Rows are points. Any point is a mix of the corners, with weights that add up to 1. It lies inside the corners' shape when no weight is negative. Is each point inside? If not, which corners have a negative weight?

Corners:
(1): [-12  -9]
(2): [-37  31]
(3): [49 -8]
Points:
[43 -7] => inside
[-11  -8] => inside
[-22  21] => inside
[60 -2] => outside (1)
[-11  -7] => inside
[18 -6] => inside
[-15  12] => inside
[ 12 -18] => outside (2)
[-28  20] => inside

Corners:
(1): [-13 -20  12 -24 -48 -10]
(2): [ 24  22   0  -9 -27  10]
(3): [ 16 -16  -9 -28  -3  -3]
(4): [-39  32  42 -13  28  15]
(5): [-26  20  23   8  19  60]
(6): [-38  47  -5  35  38  28]
(7): [ 22 -36  31  -7 -41 -22]
Points:
[ 10  -7  18  -4 -24  -3] => inside
[-20  24  18  14   4  25] => outside (3)
[  5  -3  15 -12 -11   1] => inside
[-13  14  23  -7  -9  13] => outside (3)
[ -3  -1  17 -10  -4   7] => inside
[-25   6  20  -2  11   8] => outside (2)
[-9 11 12 -4 -8 -7] => outside (5)

Corners:
(1): [ 32  38  51  13 -35  40  60   1 -21  -3  10  15]
(2): [ 34   4  -9  13  -2  -9 -23  15 -14   0  16 -15]
(3): [  2  -8   9   5 -15   1 -11  18 -24 -29  45 -26]
(4): [-29  18  22  10  31   1  17  -5  30 -19 -21  -5]
(5): [-19  10 -12 -20  40  -5  21  22   4 -13   9  -6]
(6): [ 32  -8   3 -13   2  11 -24 -27 -26  -7  26 -18]
(7): [-55  22  10 -25  15 -22   7  24  19 -36 -28  28]
(8): [ 15 -38 -14   2 -21   4   1  28 -29 -13   6 -23]
(9): [-20  25  39 -20  10 -28  25   5   3  -5 -13 -12]
(10): [ -3   5 -13  12  -9  10 -13   6 -50  -1  14 -23]
(11): [  1  -3  15  30 -17  -6  57 -15 -13  18  17  16]
(12): [-36  -5  28 -14  25  -8  -5  31  10  14   2   9]
(13): [-47  17  -7 -16 -12   1   8  11  43   3 -17 -10]
Points:
[-20 -13  -1 -14  25 -17   6  16  19   7 -11 -13] => outside (1, 3, 7, 10)
[ 22  18  23  -6  21  -6  30 -22   3 -12 -11   1] => outside (3, 10, 12, 13)
[ -9  11  19  -6   6 -10   9  11  -2  -4   1  -6] => inside
[-4  2  6  3 -9  5  0  8 -6 -9 13 -9] => outside (5, 9)

Corners:
(1): [  6  -1  -5 -51   9  19  32   8 -16   4  -2 -11 -22  17 -39 -17  28 -16
   4   9]
(2): [-13  11   8 -32   5  11 -20  21 -13  12  -3 -18  18  10 -21 -18  48  17
  27  25]
(3): [ -1 -21  15 -60   9  12   1  18  15  18  -8 -19   0  18 -14  -7  54  -9
  -8   8]
(4): [-13   7  13  -6  12 -19  22 -10   6   5  10  24  30 -24 -13  28 -36  11
  -5 -20]
(5): [-20 -14  10  32   0  14 -13   5  25  -4  -8  -6 -36  -8  -9   1   6  15
 -17   1]
(6): [-25  21  17  22  -7 -17  18  14  18   2 -16  49  13  24  -7  16 -41   0
 -12  -8]
(7): [  9 -14  -4  19  34   3 -33 -16  23   2 -14   7 -10   4  -5 -15   2 -12
  10 -14]
(8): [-17  34  20  38  13 -10  16  -5  16  -1   2  -7  23   8 -13  25 -22 -29
  -9  -9]
(9): [-11   9  18  29 -20  -6  -1  -1   8  26  20   7  29  -3 -12 -17 -21 -10
 -20 -17]
(10): [ 18 -12  -8 -24  21  11  21  31 -24   4  -4  -7   2  15  10 -20  33   0
 -19   5]
(11): [-19  41 -10  12 -16 -23  -6  -8  29   0 -18  12   9 -28  -4   7 -38  17
 -22 -14]
(12): [-16 -15   2 -43  12  -4  10  -1   7  -5   8 -16  -6  37   4 -28  11  -6
  -8  21]
(13): [ -4   7 -30  24  11  33 -13  -9  38  17   7  -5 -16  14  -5  23  -2   4
  14 -12]
(14): [  7   2  -6  20 -15 -31 -13 -17   3  15 -10   8  22  18  -9  26 -44 -10
 -27   6]
(15): [ 11   6  25  23 -29  -5   8   3  29  -9 -11   6  27 -11   0  22 -35 -10
   3  -5]
(16): [-16  -3 -16  41  -3  -3  -8 -17  27  -4   0  19  -5  -2   2  12  36  -9
   1   2]
(17): [-37   1 -10  28  -7 -13   2  -2   9   6 -13 -11  13   5  -5   7 -33  -9
  -5 -32]
(18): [-14  11   7  19  17  17  -6 -43  11  17 -27   2 -11  -2  17   2   3 -12
   9   0]
(19): [  3  -8   3 -56   5 -12  -8  27 -14  18  19 -20 -36  25  -2 -12  33  -1
  19  -2]
(20): [  1  28  10  -2 -11   2 -13 -16 -10 -14  -7   6  25  26  -4  19 -32  -2
 -10 -29]
(21): [ 15 -12   2 -28  13 -11  25  -8   5  18  -3 -11  -4  41  -9 -18  39  24
   4   2]
Points:
[-1 -3  0 -6 10  3 -4 -4 15 11 -1 -6 -6 -5 -6 -8 22  2 -1  9] => outside (6, 17, 20)
[-5 -1  3  4  3  0  2  4 11 13 -4  0 -1  3 -8  1  7 -2 -6 -2] => outside (12, 20)
[-13   5   2  -5  10   4   2  -1   7   8  -3   0  -1   9  -8  -2   8   0
   0  -5] => outside (14, 15)
[-7  3  0  6 -2 -3 -1  1  5  5 -2  3  0  8 -5 -2 -8  2 -2 -6] => outside (3, 8)

Corners:
(1): [ 11  -4 -34 -43  22  15 -11 -45   2 -23   1 -11 -25 -21  11  20 -39  27
 -13  13]
(2): [  2 -17 -12 -23  -6  -7  25  16 -29  19 -28  17 -23  -1  -3 -44 -19  -6
  -8   1]
(3): [ 13 -21  34 -16  21  40  -1 -43 -16  15 -22  23 -36  30 -50 -41 -13  17
  32 -24]
(4): [-14  20 -16  18  18  38  -3 -42  -3   5  29   7  24  13  -9   9  44 -22
 -26  33]
(5): [-41 -11  -8 -19 -10  -9   3  17  37 -16  17  -4  -2 -34  28 -40   4  34
 -40  15]
(6): [-24  19 -46   9  45  11  28 -13   5  16  10 -40   3  35  19 -17 -17  43
  -9  36]
(7): [-18 -16  10 -14   1  -5   5  31 -13  11 -22  21  17  29 -10  21  -5 -15
   0  -5]
(8): [-29  12   5 -38 -10   1   9  -7   6  45 -18 -35   0 -30  24 -22  38   4
   3 -21]
(9): [-55 -52   9  43  -1 -22  30  26  -7 -30  25  28   5 -41  13 -36  42 -31
  33  35]
(10): [-27  30  17 -29 -18   3  46 -22 -27  26 -22 -41 -59  21 -16  30 -12 -23
  -9 -14]
(11): [-60  11 -23  -9 -30  23 -34  -5  11   7  18 -12  16  17 -55 -38 -34  -9
  28  20]
(12): [  3  10 -18 -11  38  35  23 -14  -9 -16  32  35  26 -28  -7 -24  12  32
  14   0]
(13): [-16 -38  23   7 -46 -18  18 -50 -46 -13  15  15   5 -28 -35 -28 -26  28
 -48 -21]
(14): [ -7 -40  15 -27  28  46  27  -5  49  -4  40  28  14   8 -10 -21 -22 -33
 -36 -29]
(15): [-24 -36  -1  19 -37  -7 -24   4 -12  41  22   2 -34  -6  10  24 -15  32
 -10  24]
(16): [-26  18 -16 -40 -42  10 -23 -14  -8   4  50  -3  12  28  28  15  17  35
   1 -43]
(17): [  0  20  14 -41   5  40  31  33  30 -31   3 -27  20  24  20   5  -7 -28
  -1  27]
(18): [-46   9  28 -37 -24  32  -4  29 -10 -14 -23 -37 -24 -19  19  -5 -20 -50
 -25 -59]
(19): [ -4 -41 -23   5 -13  45  28  14  11 -41  -7 -26 -41 -37 -37   7  -1 -37
  -3 -47]
(20): [  3 -11   4 -40   9 -25  12  18 -20  34  39 -43  -5  28 -30  26  19  26
 -31 -41]
(21): [-26 -57  20 -46  19  28  28  25  -2   7  -4  12  -1  19 -17 -15  23  -2
  22  17]
Points:
[-19  -8 -13 -20   5  21   0  -5   1  12   5 -17 -24   9  -9  -4   0 -11
  13  -7] => outside (5, 7, 12, 13, 17)
[-40 -25 -15   5 -20 -10  -8  13 -10  -6  17   1  10 -16   9 -11  16   5
  -3   9] => outside (3, 10, 12, 14, 17)
[-14 -13  -3 -12  -4  12   2  -6  -4   8  11  -1 -11  -4  -2  -1  -4  11
  -5   0] => inside
[ -7 -19  31 -19 -15   3  24   3 -11  -5 -19  -7 -34 -16  -2  13  -4 -33
 -29 -29] => outside (6, 11, 12, 16, 21)
[-18  -8   2 -20   2  12   9 -10   0   8  18  -2  -2   5   0 -10  -1  10
  -9   3] => outside (7, 19)
[-25  -8  21 -15 -17  16   8 -10  -5  12   6  35   9   7  -6 -32  12   2
  14   6] => outside (1, 6, 18, 19, 20)

Corners:
(1): [-26 -13  17  31  -8  34  -7  -3 -31  27  -4  32  -8  36 -12 -24  -4  -4
  -4 -28]
(2): [  8  -4  -4  21 -11   4 -43 -20  38 -24  -4 -14   2 -23   2  21  38 -49
  33 -22]
(3): [-11  21   6 -18  -7  13  33  14  11 -15  -1   8   4 -39   2  42  26   4
 -11 -60]
(4): [-28  -1 -11  28 -36 -18   5 -30 -10 -23 -12  31 -37  21 -28  54 -14   3
   5   2]
(5): [ -8 -23  19   1 -11 -21   5  15  19 -25   5 -13 -10 -28   0 -34  -8  -3
   7  -3]
(6): [-11  -8  -3 -12  -7  13  21 -18  29  44   3  21  -2  18 -30 -43 -16 -30
  19  30]
(7): [  5 -39  10  13 -24  31 -14  19 -15  -6  26 -27  21  -8  -2  -2 -36  14
  15  15]
(8): [  1  11  -1 -20 -29  -4 -12  -5   4 -16 -12  26 -11 -24 -10   9 -19   3
   3  24]
(9): [ 17  12   9 -22 -10 -30   4 -19 -13 -17   2 -22  49 -16  -2 -17  -8 -38
 -26 -19]
(10): [ 13 -12  12  45   0 -13  -9 -22 -10 -22 -15  -9 -10  12  18  18 -23 -25
  -8  25]
(11): [  3  22  23   5 -17 -38 -18   3  18   8  -2  21 -13  12 -35   8   7 -22
 -11  21]
(12): [  9  -2  -2   1 -25  -4   3  -1  17   6  -2 -16  -9 -20  40  -4  -4 -33
  21  -6]
(13): [  9 -16  -5 -17   3   3   7   0  10  12 -13 -24  13 -23 -10  -4 -22  23
   6 -25]
(14): [ 20 -14  -8  -6   4   6  12 -11  -3   4   9  17  10  13  11 -19   1  10
  26  30]
(15): [ 28  13 -21  -5 -59  22  39  17 -17 -56   6  -6 -12  12   5  21 -16  23
 -10  15]
(16): [  5 -30  -4  -8   8 -41   6   0  30 -10  -3   3  10  20   6  19 -17 -12
 -30  16]
(17): [-20 -10  -2  52  10  15 -24  12  18 -16   8  11 -20  12 -11  15 -34  19
  30  -5]
(18): [  1  -6 -24  27 -13  -6  25  22  -4   0  17   3 -22 -17   5  -3   8  -3
  -9 -19]
(19): [-22 -27  -4 -32  -4  15  -2  44  -1 -20   0 -33   3   4  -5  29   2  -8
 -10   1]
(20): [ 11  24   5 -30 -11  12   0 -26  14   7  12 -12   3   9   9 -15  -9   8
 -37  30]
(21): [ 14   2  -1  -4  -9  34   1   4  -9 -11  33   6 -55  15  -1  12  -2  14
   0 -17]
Points:
[ -3  -4   2   0 -12  -2   1  -2   7  -6  -1   0   2  -2  -4   4  -5  -8
  -2  -1] => outside (21)
[  1  -7  -2  11 -15  12   7   0   6  -9   4   4 -13  -6   5  11  -8   5
   8  -5] => outside (9, 11, 19)
[  7   0  -1  -2 -11  20   0  10  15  -6  10  -4 -15 -13   0   2  -5   8
  16   9] => outside (1, 4, 9, 16)
[  3  -3  -5  14 -17   5   4  -3   1  -7   1   8  -5   4  -3  15  -9  -7
   8  -6] => outside (5, 19, 20)
[ 24  16   4 -30 -19  21  17   4 -17  11  13  -8   6   1   4 -12  -4  -7
 -17   6] => outside (2, 4, 5, 16, 17)
